Each row of a before or after table is a point. One or more steps were done to the points. Then noise was added and the rows were shuffled. The steps act on columns, c1 being the first. Write out the steps. A step turns or swaps two columns, mirrors them in a line or flattens them onto one, adds a multiple of one to another, or multiplies or shifts one. Angles are multiples of 10 degrees, from the lower column toward the higher: turns from -170 to 170, lines from 10 to 170 but not 90. Use the fewest steps. Two steps may share a column if one is a turn and the other turns, adds or multiplies; they go together, in the order done. Otherwise the lowest column goes first.

Before:
[[ 0.33  0.25]
 [-0.33  0.08]
 [-0.01  0.30]
 [-0.19 -0.48]
 [-0.19 -0.09]
 [ 0.16  0.00]
 [-0.23 -0.50]
 [-0.04  0.78]]
After, 8 rows:
[[-0.08 -0.20]
 [-0.52 -0.16]
 [-0.49 -0.08]
 [ 0.31 -0.07]
 [ 0.01  0.18]
 [ 0.02 -0.38]
 [ 0.33  0.22]
 [ 0.79 -0.13]]
Steps: mirror c1 and c2 in the line at 40 degrees

Before, 13 rows:
[[-0.07  0.49  0.19  0.15 -0.20 -0.30]
 [-0.17  0.05  0.03  0.20 -0.05  0.88]
 [ 0.68 -0.54 -0.16 -0.39 -0.17 -0.53]
 [-0.09  0.14  0.15 -0.03 -0.21 -0.48]
 [ 0.16  0.41  0.10  0.13 -0.08 -0.33]
 [-0.17  0.41  0.24 -0.17  0.02 -0.33]
 [-0.14  0.31  0.29  0.17 -0.08 -0.51]
 [-0.22  0.40  0.33 -0.19  0.34  0.07]
 [-0.06 -0.18 -0.30 -0.75 -0.08 -0.52]
 [ 0.25 -0.04  0.13 -0.28 -0.26 -0.24]
 [-0.01  0.54 -0.03  0.13  0.11  0.14]
 [ 0.06  0.46  0.17 -0.03 -0.28 -0.49]
 [ 0.09  0.07  0.11 -0.37 -0.10  0.61]]
After, 13 rows:
[[-0.13  0.32  0.08 -0.51  0.12 -0.70]
 [-0.17 -0.22 -0.37  0.10 -0.07 -0.42]
 [-0.26 -0.09 -0.02 -0.11 -0.13 -0.33]
 [-0.12 -0.14 -0.03 -0.29 -0.04  0.76]
 [ 0.40 -0.43 -0.31 -0.12  0.15  0.13]
 [ 0.05 -0.28 -0.37 -0.12  0.15 -0.43]
 [-0.20 -0.16 -0.12 -0.05  0.18 -0.70]
 [-0.40  0.25  0.50 -0.23 -0.63 -0.73]
 [ 0.07 -0.02 -0.58  0.08 -0.03  0.15]
 [-0.14 -0.29 -0.42  0.09  0.15 -0.39]
 [-0.26 -0.22 -0.45  0.01  0.09 -0.71]
 [-0.05 -0.34 -0.25  0.10  0.14 -0.62]
 [ 0.04 -0.01 -0.05  0.12  0.11  1.20]]
Steps: turn c1 and c5 by -110 degrees; mirror c2 and c3 in the line at 130 degrees; multiply c4 by 0.7; multiply c6 by 1.3

Before:
[[-0.20  0.22  0.63  0.52 -0.19  0.07 -0.08 -0.19  0.00  0.40  0.35  0.32]
 [-0.73  0.22  0.43  0.27  0.08  0.13  0.03  0.40 -0.25  0.22  0.12  0.34]
 [ 0.34 -0.01 -0.25 -0.18 -0.01 -0.03 -0.17 -0.19 -0.02 -0.19  0.65 -0.56]
 [-0.25  0.03  0.45  0.19  0.08  0.01  0.46  0.16  0.23  0.60  0.19  0.15]
 [ 0.34  0.21  0.15 -0.41  0.73 -0.06  0.15 -0.72  0.20 -0.20  0.34 -0.02]
 [ 0.37 -0.05  0.05  0.03 -0.10 -0.44 -0.09  0.26 -0.03 -0.37  0.10 -0.57]
 [ 0.20  0.51 -0.03 -0.31  0.03  0.15 -0.32 -0.14 -0.18 -0.05 -0.14 -0.36]
 [ 0.47 -0.20 -0.10 -0.16 -0.49  0.04  0.03  0.31 -0.49 -0.49  0.08 -0.48]]
After (8 x 12):
[[ 0.69  0.39 -0.29  0.39 -0.27  0.12  0.10  0.51  0.01 -0.06  0.33  0.36]
 [-0.28 -0.34 -0.09 -0.06  0.01 -0.52  0.03  0.34  0.11 -0.02 -0.45 -0.59]
 [ 0.39  0.37 -0.54  0.57  0.05 -0.02  0.30 -0.23  0.14  0.41  0.19  0.32]
 [ 0.01 -0.30  0.10 -0.34 -0.01 -0.05 -0.02 -0.23  0.00  0.44 -0.65 -0.56]
 [-0.34 -0.48  0.12 -0.12 -0.29 -0.25 -0.15  0.39  0.62 -0.08 -0.54 -0.51]
 [-0.12  0.20 -0.02 -0.03 -0.06  0.32 -0.46 -0.95 -0.78  0.23 -0.48 -0.01]
 [ 0.31  0.12 -0.03  0.69  0.18  0.09 -0.14  0.22 -0.13  0.40  0.44  0.15]
 [-0.25  0.32 -0.14 -0.40 -0.17  0.13 -0.17 -0.19  0.03 -0.04  0.00 -0.33]]
Steps: turn c1 and c11 by -150 degrees; turn c10 and c11 by 50 degrees; add 0.5 times c12 to c2; turn c3 and c7 by -140 degrees; turn c4 and c7 by 60 degrees; turn c5 and c9 by -110 degrees; add -0.5 times c9 to c6; multiply c8 by 1.3

Before, 8 rows:
[[ 0.25  0.80  0.19  0.04  0.12  0.07 -0.05 -0.08  0.37 -0.23  0.19  0.12
  -0.09  0.23  0.07  0.12 -0.09 -0.55  0.02 -0.12]
 [ 0.28 -0.11  0.43  0.11 -0.83  0.16  0.72 -0.23  0.57  0.00  0.41  0.29
   0.20  0.04 -0.65  0.18 -0.02  0.15 -0.52  0.14]
 [ 0.31  0.12  0.23 -0.17  0.13  0.22 -0.10  0.15  0.54  0.04 -0.69  0.26
  -0.36  0.12 -0.05  0.41 -0.26  0.43 -0.35  0.19]
 [ 0.09 -0.11  0.35 -0.13  0.13 -0.85 -0.03 -0.32  0.14  0.08  0.06 -0.07
   0.33 -0.39 -0.13  0.29 -0.15  0.77 -0.25 -0.06]
 [ 0.15 -0.04 -0.02  0.22  0.14 -0.30  0.10  0.15  0.49 -0.40 -0.03  0.09
  -0.35 -0.43 -0.06  0.23 -0.12 -0.58 -0.50  0.01]
 [ 0.23 -0.30  0.06 -0.03  0.09 -0.21 -0.13  0.13  0.02 -0.06  0.39 -0.06
   0.08 -0.34  0.13 -0.08 -0.74 -0.59 -0.14 -0.44]
 [ 0.28 -0.26  0.39  0.40 -0.08 -0.23  0.43  0.06  0.21 -0.50  0.28  0.03
  -0.32 -0.40 -0.10  0.17 -0.10 -0.35 -0.48 -0.84]
 [-0.01  0.05 -0.58 -0.10  0.00  0.21  0.08  0.16  0.21  0.07  0.54  0.14
   0.05  0.19  0.06  0.40 -0.15 -0.44  1.12  0.04]]
After, 8 rows:
[[ 0.22 -0.32  0.06 -0.04  0.11  0.15 -0.16  0.13 -0.51 -0.04  0.53 -0.06
   0.04  0.10  0.11 -0.07 -0.74 -0.39 -0.13  0.48]
 [ 0.26 -0.09  0.44  0.13 -0.85 -0.14  0.72 -0.20  0.34  0.26  0.21 -0.01
   0.22  0.33 -0.66  0.18 -0.05  0.09 -0.48 -0.16]
 [ 0.26 -0.27  0.37  0.41 -0.08  0.07  0.44  0.06 -0.26  0.03  0.51 -0.51
  -0.32 -0.03 -0.10  0.19 -0.12 -0.24 -0.47  0.89]
 [ 0.09 -0.09  0.37 -0.13  0.13  0.85 -0.04 -0.33 -0.16 -0.07  0.34  0.06
   0.35 -0.19 -0.13  0.27 -0.15  0.55 -0.21  0.22]
 [ 0.25  0.80  0.20  0.05  0.14 -0.07 -0.05 -0.09  0.43  0.13 -0.08 -0.22
  -0.08  0.27  0.05  0.14 -0.07 -0.36  0.05  0.12]
 [ 0.15 -0.07  0.00  0.21  0.16  0.27  0.11  0.16  0.19  0.08  0.31 -0.42
  -0.33 -0.28 -0.08  0.22 -0.12 -0.39 -0.50  0.04]
 [ 0.31  0.14  0.25 -0.20  0.13 -0.21 -0.10  0.18  1.06  0.26 -0.57  0.03
  -0.35 -0.46 -0.05  0.41 -0.25  0.28 -0.36 -0.23]
 [ 0.00  0.10 -0.58 -0.11  0.00 -0.19  0.05  0.17  0.04  0.15  0.24  0.05
   0.03  0.56  0.07  0.38 -0.14 -0.29  1.16 -0.08]]
Steps: turn c6 and c20 by -170 degrees; turn c11 and c14 by 50 degrees; add -1 times c11 to c9; swap c10 and c12; multiply c18 by 0.7
